Rows are points. A path goes straight from each point to the next, and from the last back to the first. The post is the endless flat space through its rows: a point in 2 columns, a line in 3, a plane in 4, and so on, so that a path can go around it. How many times does the path go around the post? Going back the other way cancels.

Post, one row:
[[-33  -6]]
Path:
[[-11  16]
 [-59  23]
 [-69 -20]
 [-37 -21]
 [-11 -21]
 [-25 -56]
 [-63 -41]
 [-95 -23]
 [-42 -22]
 [ -8 -14]
 [-11   6]
 [-38  16]
 [-85  -9]
 [-53 -51]
 [ -5 -29]
 [ -6   1]
 [-26   9]
 [-66   0]
 [-50 -15]
 [-13 -48]
 [ 17   1]
 [ -2  39]
 [-63  35]
 [-82 -30]
 [-48 -34]
 [  3 -37]
 [-26 -29]
 [-53 -31]
 [-24 -44]
 [ 16 -26]]
Times around: 4

Post, 7 rows:
[[ 24 -33  27  93  -4  -6 -37 -14]
 [ 16  31 -55 -82  43  -8  -4  16]
 [-29 -41   2  39 -26 -23 -43  20]
 [ -3 -28  29  62 -52  12 -19  13]
 [ -4  -9   4 -35  33 -11  18  22]
 [ -9  43   4  -6  27  -4  -7 -28]
 [  8  16  21 -54  33  -2 -24 -25]]
Path (24 x 8):
[[ -44  -23   11  -75  -24  -39  -13   16]
 [   3   64   54   14   -8    4   16   -9]
 [   8   29   46  -10    8   34    2   27]
 [ -29   31   47  -13   37   27  -61  -89]
 [ -34  -44   -4  -72   41  -44    1   22]
 [ -53    1   11    2  -32  -44  -56   -6]
 [  20   32   23   33  -17  -34   -6  -25]
 [  -3   39  106   51   77  -11   24  -63]
 [ -11  -15   39   -6   46    7 -110  -35]
 [ -75   -7  -74  -33   16  -48    1   28]
 [  32  -67  -24  -67   69  -49   25   60]
 [ -19    8  -25  -30   37  -62  -23   49]
 [  -2  -36  -33  -25  -16    7  -69   43]
 [  11  -16  -52  -34   53  -17  -80  -21]
 [ -27   21   48   52  -14   25  -21   17]
 [  15  -30   20  116    2  -37  -41    2]
 [ -19  -45  -38   28    5  -82  -56   -4]
 [  12  -70    5  -42   30  -12   -4   31]
 [ -58  -54  -27   74   44  -34    5   56]
 [  34   15   -8    1   -1    1  -44   29]
 [  19   -8  -58  -31   -5  -30  -63   36]
 [  32  -25   67  -43   48   27    1   31]
 [ -15   10  -44   35  -85   44  -37   71]
 [ -23   21   33  -16  -13  -22  -23    0]]
Times around: 1

Post (17 x 18):
[[ 13   1 -12 -32   7   2 -16  34  19  17 -27  68  44   3   4  54  13  22]
 [ 26  -9 -21 -23 -12  15 -29  39  50 -38 -25  42   7 -28  43  11  12 -10]
 [  4  -4 -26   6 -12 -30  12   1 -97 -20  18 -68  43  11 -25  13   8 -45]
 [ -8 -26 -14 -25  -9  35   0 -17  38  34   3  54  -6 -34  24   8 -15   8]
 [-24  78  11 -46   0 -32  11   8 -28 -40  22 -21 -65  14 -75 -32  66  33]
 [ 20  26 -67  16   8 -15  -1  -4 -21 -26  34 -24  27   3 -47   9  -2 -22]
 [-12 -23 -15  22   7 -17 -19   7  33  10 -29  31  47 -28  10  29  29 -13]
 [ 42   5 -11  43  -7 -27   1 -32 -43 -11   8   0  23  55 -20 -44 -12 -56]
 [ 21 -29  -8 -10  67 -36  -2 -13 -16  -9  19 -40  17  20   3 -34 -10   9]
 [-21  18   7  23  33  -6  15  28 -39 -66 -19 -29 -24  40 -52   7 -12 -10]
 [ 30   6  -4 -16  -3  42 -21 -12  26  29 -60  11  47 -29  21   0  -2  15]
 [  3  42 -15  -2 -11   5  -1  63  26  31 -13   8  24 -15  -5 -12  -3 -12]
 [-40  25 -21  16  40 -27  -3  -9 -58 -52  27 -34  69  45 -26 -26  -1 -24]
 [-34  57 -18 -15  -2  11 -60  27 -41 -18   6 -46 -88  33 -59 -20  58  32]
 [ -9  13  43 -15   0  90   9  36 -19   7  41 -38 -44  25 -61   7 116  29]
 [ 18  32  39  -5 -19  -9 -56  37  41   4  -9  65  32 -28  16  17 -24  11]
 [  3 -28   5 -44 -46  43 -26  24 119  37 -18  26 -17  -4  12  35  21  26]]
Path:
[[  39  -65  -10  -14   78   24    0   52   37   16   15  -23   48  -12
     8   14   65   47]
 [  21    5  -35   40   31  -13   25   22  -48  -75   53   20   57  -13
   -12  -28    2  -79]
 [  27   15   12    0   23   55  -73   -4  -19   -3  -37  -58   -9   67
     4   -4    3   -5]
 [  -2   59  -18  -16   17  -37  -17   44   17  -40   12   26   63  -31
     9   34   16    8]
 [  -4  -47   43   -2   -4    4    3  -16   13  -14   22  -10  -38   10
   -20    3   18   40]
 [  -7  -26   82  -33   -6   41   -7  -60   36   26   -9   -5  -54   36
   -33  -37   29   41]
 [  34   -9   -7  -88   74   -1  -29   30    8  -33    8   41   -8  -36
    15   40   17   25]
 [  45   -7   71  -11   -1  -48   57   50   40   12    5   -2  -34   -5
   -36  -48  -10  -32]
 [ -62  -30   52  -24  -38   34   91  -12    7   -3   40  -24    7    2
   -40  -50  -18    6]
 [  28   25   51   44   34   27   12   20   37  -37   43   -5   -7   57
     7 -108   25  -21]
 [ -55   -5   26  -45   42   22   20   45   79   25  -45   27   33  -23
     3   65   -3   42]
 [  22   44  -68  -44  -14   10  -68   29   36   37   18  -42  -77   42
   -72    2   59   30]
 [  11   25  -21    7    6   54   35   27   36  -43    5   39   34   15
   -63   20   40  -15]
 [ -40    0  -17  -23   51    0  -65   14   25  -55   47  -26  -72   37
   -39   24  -20   39]
 [  22   41   62    0   79    4   14   16    7  -14  -77  -12  -47   47
    -8  -10   34   55]
 [  93  113   -6  -68   36  -81  -40   30  -32   -8  -32    0  -31    3
   -32  -66   -5   23]
 [  -7  -32    2  -51   -9   57  -69   26  -68   36  -43   -7   35  -13
   -14   35   42   34]
 [  31  -72   66    9    1   29   27  -38   39  -16   68   14   -5   76
   -11  -24   -6  -53]
 [   8   68   23   37  -22   28  -61   77 -105    0   -8    8  -12    4
   -67   -9    3  -26]
 [  15   36    0   22  -38    2 -121   26    5   17  -38   66   23   36
    26  -17   -3  -29]
 [  20   32    0  -24   -8   -9  -32   33   53    7  -40  -50  -21   -2
    59  -81    3  -21]
 [  14   56   -3  -85    7   -3   13  -23   -5  -19  -35  -65   36  -67
     2   10   52    9]
 [ -45  -17    2   -1  -47   51  -11   -9  -25  -25  -12   10  -20  -36
    -7   15  -28  -32]
 [  -5   20   12  -25   45   46   42  -12  -19   26   47   -5   70  -72
   -35    3   58   50]]
Times around: 0

Post:
[[ -6   0 -48 -20  10  61  22 -46  -4  33  11 -28  19  29  -5  29 -27 -26]
 [-34  27 -28  44 -10 -12   7  12  23   3   9  20 -23 -51  16  35  14  15]
 [ 12 -30   6  10  -5 -57 -12  17  19  20   9   4  -5  16  21 -49   4 -33]
 [-10  18  18 -15   2  12  20 -34   2  25  -8  -1  -4  40  -6  -7 -44 -32]
 [ -1  20  18 -19   9 -24  15  21  -6  -5  34   6 -11  29  41 -42  12 -63]
 [ 40   3   7 -49 -26  31  45 -64 -10  29  13 -28  22  24  -8  17  -9   6]
 [ -7  37   5  11   7 -33 -12  15   9 -16  10  41  -6  30  12 -70  39 -11]
 [ 24  36  -9 -35  32  27  -9 -34   2  18   9  -3  16  -8 -21  17 -18 -23]
 [-38  19   3  14  -1   8 -19 -35  -7 -15  32  -5   5 -45 -18  68  -8   6]
 [-20  24   0   4 -11   1 -17  19  -8 -16  36  19 -30 -21   0 -45 -34 -19]
 [-11 -17  22  14   8  12   0  -6  -1 -38   0  21 -25 -51 -21  24  17 -16]
 [ -6  19 -35 -49  24  30  59 -49   2  21  30  -9  26   3 -44  22 -24  -6]
 [-11  14  -1  26   3  20  24 -20 -20  -8  22  -4  21 -55 -12  30  -5  35]
 [ -4   8 -12 -16 -10 -19 -15  34 -23 -12  -3  26 -15 -16   4   1  17   2]
 [-23  16 -14  16  -2  21   2  27   2 -26  24 -23 -15 -26 -23  24   4   6]
 [ -4  18   9  -6  -1 -26   9 -14 -20  25   6  -2 -23  -1  -8 -60  11 -39]
 [ -3  13 -18  23  17 -23   9   8 -17 -33   5   7 -57 -40  10  25  11  -4]]
Path, 26 rows:
[[ -18   15   -3   13   -7    8   -6    3   -5   16   22   12  -12  -11
    18   15   -5   34]
 [  12   18  -12  -23   20   39   28  -65  -49  -33   33    7  -16  -15
   -16   24   66  -35]
 [  17    0    6  -17    7  -12  -28   32  -40    6   -9   28  -41   12
    21  -14   18   -4]
 [  13    3   -5  -20   25  -19   18    0  -17   -5   18   -4  -27  -71
    15   39   37   -8]
 [   5  -28   -7  -40   -4  -10  -46   33   16   10    2  -20   60  -17
   -26   13    8   -8]
 [ -37  -37   40   19   22    4  -46    5  -18  -37  -37    2  -58   12
    -6   21 -101 -121]
 [  24    6   11  -24  -48   15    0  -61   16   35   40  -21   57  -17
    22   13  -20   20]
 [  -9  -42    0   55  -26   22   61  -38   48   57  -55    2   -9   -4
    22   22   77   23]
 [  -8   25  -21   10   -4    8  -17   10   -8  -19   70  -10    6   -8
    10    3   10   20]
 [ -22   38  -59   31   28    4  -13   -8  -12   28   28  -40   11    7
     5   47  -15  -27]
 [   6   16    6    1  -73   -5   14   12    8   40    3    3   27    1
    14    2   17   23]
 [ -20   63   -6  -15   -9   15   20  -34  -23   45   78   12   29   27
    47  -44   -3  -27]
 [ -13   18  -11   -6   16  -29    9   -6  -19   26   32   -3   -6  -44
    28   21   28  -23]
 [ -33   23  -52  -12   25   32  -17   51   -1   -2   79  -10   31   26
    24   24  -25  -29]
 [  21   54  -16   32   -2   10  -16    6  -11   28   53  -17   34  -30
     9   -4  -17   17]
 [   6    8   35   11  -33  -31   16   -4  -10  -12    3   12  -24  -13
    -3  -12   55    8]
 [  -1    6  -66   15    3    6   -6  -10  -11   35  -15   -5   -3    6
     3   -5   20  -18]
 [  21  -51  -17  -51  -33  -13   19   16   -6    5   37   -1   22    8
     1   -4   10  -43]
 [  22    5   18  -39  -22  -17   27  -16  -42   29    6  -51  -29   -4
   -18   43    6   -4]
 [  14   -6  -26   29  -43  -12  -12   25   -9   27   59  -34    0  -21
    52   27    8   19]
 [  18   -8   15   -1  -21  -21  -31  -21  -13   21   26    8   61   13
     2  -22   15  -10]
 [  -7   21    3   -3   51  -36    6  -47  -23   -4   23    8   17  -75
   -17   18    3  -39]
 [ -45  -15  -67   10  -11   32  -10   31   33    1   21  -15   24  -51
    -3   48   11    8]
 [   6   38   43   40  -39   18    6  -25   13   22  -32    7   13  -17
   -29  -29  -22    0]
 [  -3  -17   31   42  -36   14    2    4   36   16   21    0   28   22
    14   35  -11  -11]
 [  39   -9   33  -39  -50    0  -27  -34  -42   30  -18   39   10   35
    10   -7   37   36]]
Times around: 0
